Each row of a before or after table is a point. The points were changed in one or more steps. Then noise was added and the rows were shuffled. The steps act on how far a point lies along the listed directions, d1 being the first. What was done? A step turns or swaps two directions, mirrors them in a line or flattens them onto one, adds a multiple of one to another, or multiplies one. Angles are multiples of 10 degrees, from the lower direction toward the higher: turns from -170 to 170, lines from 10 to 170 but not 90. Use the fewest steps. Two steps may share a direction if one is a turn and the other turns, adds or multiplies; they go together, in the order done. Otherwise the lowest direction goes first.

Directions:
(1): [  7 -42]
(2): [-42  -7]
Before, 14 rows:
[[ 27  22]
 [-30 -31]
 [ 23 -26]
 [  0  18]
 [ 14 -17]
 [  9  42]
 [ 34  31]
 [ 11  21]
 [-26 -12]
 [-40   3]
 [  0  -6]
 [ 34 -14]
 [-31  23]
 [ -5  15]]
After (14 x 2):
[[  0 -14]
 [ 34 -31]
 [-44  13]
 [ -3  35]
 [  4  84]
 [ 16 -36]
 [-28 -56]
 [-38  50]
 [  8  43]
 [ 30  58]
 [ 27 -52]
 [ 24  41]
 [-27 -20]
 [ -6  30]]
Steps: multiply d1 by 2

Directions:
(1): [ 25 -47 -10 -26]
(2): [ 35  10 -37  29]
(3): [40 10 44  4]
(4): [ 12  35 -14 -45]
Before, 9 rows:
[[ 10  17 -30  40]
 [ 18  40 -50 -10]
 [-19  19 -15  32]
 [ 53   5  40 -14]
 [ 51  -7  54 -67]
 [-11  60 -27  38]
 [  7  -9  -2  29]
 [-29  43 -20  22]
 [ 24  28  -3  22]]
After:
[[-60 -46 -25 -43]
 [  2   9 -11  11]
 [ -7  24 -31  26]
 [-46 -17 -43 -14]
 [ 26  35   0  31]
 [ 24  49 -17  46]
 [ 21  30  -2  28]
 [ 20  27  -2  25]
 [ 15  33 -13  34]]
Steps: flatten d1 and d2 onto the line at 130 degrees; multiply d3 by -1; multiply d4 by 0

Directions:
(1): [ -9 -43 -21 -37  47  -6  34   7]
(2): [-53 -26  25  22  -2  35  -5  37]
(3): [ 10  37   7 -40  31  46 -27  14]
Before, 11 rows:
[[ -73 -121    5   -8   33  -27   68   27]
 [ -44  -71  -10   13   -3   -9   14   19]
 [  -8  -31  -23  -25   28  -29   43   -4]
 [  15    8   24  -17   18   12  -17   17]
 [  -7   49    7  -15    6   18  -32    6]
 [  -2  -33  -29  -50   69   15   30   44]
 [  40   35    9  -41  -17   -1  -32  -23]
 [  11   17   -4  -32   19   41  -24   20]
 [  -9  -28  -16   40  -45  -66    1   -4]
 [ -28  -63  -15   44   -3  -44   26    3]
 [  21    3  -30  -39   27  -31   20    5]]
After, 11 rows:
[[ -3  10   1  -2   0  -7   7   0]
 [ 21  23 -16  -9  -5 -27   0   1]
 [-17 -15   0  17  13   5 -12  17]
 [-10  14  -5  -5   4 -16  -6  -1]
 [-65 -39  41   4   5  31  -1  40]
 [  4 -10  -9   1  -9   7  -6   9]
 [ -6  -8  -5  12   3   6   3  37]
 [-38 -34   3   5  -4  26 -15  29]
 [  1   4 -13  -8  -6 -22 -22   9]
 [ 39   9   1 -33 -19 -26 -11 -32]
 [ 11  -7  20   0   6  -8  -5   8]]
Steps: flatten d1 and d2 onto the line at 80 degrees; multiply d3 by 0

Directions:
(1): [-33  14  -7  23 -62   1 -46  36  21 -17  -3]
(2): [-14 -24  36 -22  31 -30 -34 -17  54 -28 -19]
(3): [-44  55  48   1  12 -17  -1  -5 -11  46   4]
Before (8 x 11):
[[ 36 -17 -44  -8   0  25  13 -14  10 -25 -10]
 [ 27 -28 -19  -3 -11   8 -13 -13  -2 -23  -7]
 [ 39 -51 -32 -28  35 -16  -1 -11  14 -16 -15]
 [-27  33  54 -17  32  -1  18 -11  -9  26   0]
 [-43  27  23  17   1 -13 -32   4  13 -17  -6]
 [-50  45  51 -13  24 -36 -14 -23 -15  54   2]
 [ 33 -49 -16 -18  16  15   6 -19  -2 -13  -9]
 [ 27  36  12 -19  61  11  56 -39 -70  71  23]]
After, 8 rows:
[[ 11 -17 -14   2 -27   6 -28  -3   7 -23  -7]
 [  1   1  44 -29  55   0  32 -24  -5  10  -5]
 [ 21  -9 -48   3 -27  30  -3   4  15 -29 -12]
 [ 78   1 -52 -11  40  45  83 -30 -99  52  31]
 [-43  24  49   2  35 -24 -27 -16  25 -12 -11]
 [ 23 -57 -31 -26  11 -23 -37   0  47 -41 -25]
 [-19  12  45 -31  71 -37  12 -49 -15  45   3]
 [ 21 -49 -25 -11  -9  16 -20  -5  13 -32 -14]]
Steps: turn d1 and d3 by 40 degrees; multiply d2 by 2

Directions:
(1): [ 43   5  33  -2 -49  -2 -11  55  -3   9  19  38 -34 -30]
(2): [  4  25  22  59   1  44  56  15 -31  27 -11 -28   2   1]
(3): [ 10 -14   2 -39   2   1   2  -9 -25  -7 -24 -67 -58 -39]
(4): [ 49  50  40 -26  42  -3  -5 -29  17  22  37 -13  -3  21]
Before:
[[-13   7  -6  -9  32 -13 -13 -17  16  -1   8  -7   2  17]
 [-10   7 -16  17  12   7  -3 -15   2   4  11  -2   6  20]
 [ -1  -8 -22 -18 -10 -11 -14   2  -3  -3 -25  -8 -20 -13]
 [-36  -6 -35  25  22   2  13 -17   4  -5 -14  12  43  26]
 [-24  -7  -2  26   3  26  30  14 -25  -5 -23 -41  -7 -14]
 [-41  -1 -24  54  11  35  47 -12 -21  -3 -37 -20  28  18]
 [ 41  20  32 -11   8  -4  -7  12   1   7  20  10 -20  -8]
 [  1  18   0  -2   1  -9  13  -4  -3   5   5   1  13   5]
 [ -2   8   4  32 -30  33  32  33 -31  10 -19  -6 -20 -12]
 [ -5  14  -9  27  23   4  29 -20   8   4   4 -11  34  26]
 [-42 -26 -24  34  -1  10  35   1 -41  -8 -40 -51  -1  -5]
 [ -7   3   0  35  -4  15  14  -2 -13   9  -2   5  24   0]
 [  4   6   1  -9   9   9   6 -18  -5   5  -2 -37  -6  -4]]
After, 13 rows:
[[ -3  35  27 101 -28  84 101  50 -69  37 -40 -45 -16 -10]
 [  3 -17 -26 -47 -15 -31 -38  -4   7 -14 -20  -2 -28 -15]
 [ -4   3  -7 -33  30 -32 -37 -15  30 -11  16   8  -1  12]
 [  5  26  22  72  -6  43  48  13 -32  29  -5  -5  26   0]
 [ 13  13  11   0  10  21  20 -13 -15  11  -4 -49 -11 -10]
 [ 11  53  40 123  -2  90 111  29 -57  46 -24 -31  10   9]
 [ -2  22   2   8   3  -4  19  -4 -10   7   5   0  15   5]
 [ 14  38  18  59  19  27  53  -2  -4  26  10 -11  31  21]
 [  2  17  -1  28  10   6  12   5   8   9   9  33  33  20]
 [  5  17  30  74 -14  51  79  35 -71  29 -31 -68 -27 -18]
 [  5   2   6  -4  20  -3   0  -8  -2  -6   1  -4  -6   2]
 [  2  15  -4  20   9  11   0  -6   1  11  18   5   4  20]
 [  1  25  34  76  -1  69  84  40 -52  29 -26 -67 -19 -22]]
Steps: flatten d1 and d4 onto the line at 120 degrees; multiply d2 by 3; multiply d3 by 1.3
